Each row of a before or after table is a point. The points were changed in one or more steps. Then noise was added and the rows were shuffled. The steps act on how far a point lies along the listed directions, d1 being the first. Name the steps. A step turns or swaps two directions, mirrors them in a line or flattens them onto one, adds a multiple of one to another, or multiplies one. Angles are multiples of 10 degrees, from the lower direction toward the higher: turns from -170 to 170, lines from 10 to 170 but not 90. Use the fewest steps. Two steps may share a direction if one is a turn and the other turns, adds or multiplies; they go together, in the order done. Otherwise the lowest direction goes first.

Directions:
(1): [ 58 -28  13]
(2): [  1 -26 -60]
(3): [-31 -53  23]
Before, 14 rows:
[[ -3  13  60]
 [  4   6  -9]
 [-10  14 -16]
 [ -5 -12  -8]
 [-22   6  -3]
 [ -3  -2 -14]
 [ -9 -13  -4]
 [ 18  -8   7]
 [  3   9  40]
 [ 18 -10   2]
 [ 23  28   4]
 [-19  17  21]
 [ -9  18 -22]
 [-20  -5  -2]]
After, 14 rows:
[[ 16  25  -9]
 [ -9   1   0]
 [-17  -5   5]
 [  1   3   1]
 [ -3 -11   7]
 [ 17 -12  -2]
 [ 17  -9  -3]
 [ -3 -12   2]
 [  3  11  -6]
 [ -5  21  -3]
 [ -9  21  -3]
 [-19   0   2]
 [-22   6   7]
 [-25  13   7]]
Steps: flatten d1 and d2 onto the line at 20 degrees

Directions:
(1): [ 41  21 -16 -17  29 -36]
(2): [-29  14  12  25  55   4]
(3): [  5  20  22 -47  11  39]
(4): [ -5 -14 -60  -8  15  28]
Before (12 x 6):
[[-22  10  60  39  28 -23]
 [ 18  -1  14 -28  21   6]
 [ 15 -15  22 -10 -36  -1]
 [ 35   7  -6 -21 -42 -26]
 [ -5 -20   2  12   7   2]
 [  7 -13  -1  12 -33  -4]
 [  8  -1 -19   5  16 -36]
 [-10   0  21 -11   9  16]
 [ 13  34  50  14  26 -27]
 [ -2   0   3 -10 -12  15]
 [ -5   1 -43  -2  -2   8]
 [-25   1 -14  28  17 -15]]
After (12 x 6):
[[ 29 -14  34   5 -59 -43]
 [-14   2  37  14  26   2]
 [ 47  24  33 -17 -22 -30]
 [  3   4  26 -36  -5  26]
 [ 21   6  20 -52  24  25]
 [ -3 -20 -33  27 -38 -35]
 [ 10 -13 -34  20   3 -49]
 [  1 -27  -2  14  -9  -6]
 [-10   9  13 -11   8  23]
 [-16  -7   4  45   8 -14]
 [-15   0 -42  10   4   8]
 [-11  28   7  21  49 -22]]
Steps: turn d1 and d4 by 10 degrees; multiply d2 by -1; multiply d3 by 2

Directions:
(1): [ 35   6  -2 -51 -28  24  17   9]
(2): [ 0  6 53  9 27 34 24  6]
(3): [-14  30 -28  -8  21 -10  52 -20]
(4): [ 14 -25  20   5 -19 -11  12 -60]
(5): [-27 -58 -19 -11   8  23  17   7]
(6): [ 39  -8 -23  49 -10  14  22  14]
Before, 8 rows:
[[-21  -4  29 -60  -1  10 -15   4]
 [ -8 -15   1   8   6   0   0  -2]
 [ 25  -9 -31  14   4  10  29   9]
 [ 12   9  25  39  17  11  -1  14]
 [  9 -29  13  30  -6  17   0  -2]
 [ 12   6 -23  27 -17   1  -2   9]
 [-13 -25 -17 -39  -1  11  -6  31]
 [ 34 -13  11   6 -11  13  -3   8]]
After:
[[-15   0  40   4  -4 -16 -52  -5]
 [ 16  21 -12  14  17  -8  30 -14]
 [ 19 -10 -12  32   4  -7   4  -2]
 [ 33  -3  -2  18 -22   7  15 -15]
 [ -1   2 -40  13 -11   5  13   8]
 [  7  -9  -6   6  13  33  24  31]
 [ 18  24   9  11 -12 -34 -34  -4]
 [ 13   3   5  -9  -8   1   4  -7]]
Steps: turn d1 and d5 by -160 degrees; add -0.7 times d5 to d4; add 0.7 times d3 to d2; turn d3 and d6 by -40 degrees

Directions:
(1): [-29  -5 -40  -4  10  10 -55  -1 -41 -20  13]
(2): [ -1 -23  12 -25 -27  51 -34   3  46   0   3]
(3): [ 60 -37 -15   8  32   5 -11   6  -6  28  25]
(4): [ 43  24 -13  -3 -49 -27 -16 -25   4 -26  25]
Before (11 x 11):
[[ 10 -10  -1   4  13   4   7   1   7  -2   0]
 [ 17  -4 -20   3  35 -16   3   4 -44  15  11]
 [ -1   4  -3   7   9  -7   5  -3  -8   1   1]
 [  3  -4   1 -13  -3  12  -6  -1  17  -2   2]
 [ -9   8   9 -12 -14  17 -11  -9  11  -3   5]
 [  9   3 -28  10  39 -22  15   3 -54  14 -10]
 [-15  -6   1 -13  -6  21 -25   5  -3   7   9]
 [ 10  -7   4  -4 -11   7 -12  -8   5  -5   4]
 [-22   8  -2  -3  -4   5   1   2  -5 -11 -10]
 [-11  -7  13  -2  -2  22  -1  12  11   1  -2]
 [-17  -6   2  -9  12  21  -7   9   1  -1  -2]]
After, 11 rows:
[[  1  22  19  -1  -1 -15  60   2   5  15 -36]
 [-15  15  24  -4  14 -10  48   8  -3  18 -22]
 [ -7  -2 -12  -8   6   4 -16  -1  -4  -8   6]
 [-13  12 -11  -1  -1  -9 -12  -3 -30   1  11]
 [  2   5   9   6  -1  -4  13  -4   7   2  -4]
 [-12   7  -2  -3 -13   7 -15   2  -6 -16   7]
 [-13  16  -7  -4  -5  -5  -6  -5 -10 -18   2]
 [-12  -3   2   1   3  10   4   1   9 -11  -7]
 [  4   2 -10  -3   4   5 -24 -10 -14  -1  19]
 [ 16  10  -8   0 -12 -11   0  -7  -8 -11   4]
 [ -4 -14  -5   2  12   9 -12  -1 -14   2   0]]
Steps: turn d1 and d2 by -80 degrees; turn d3 and d4 by -110 degrees
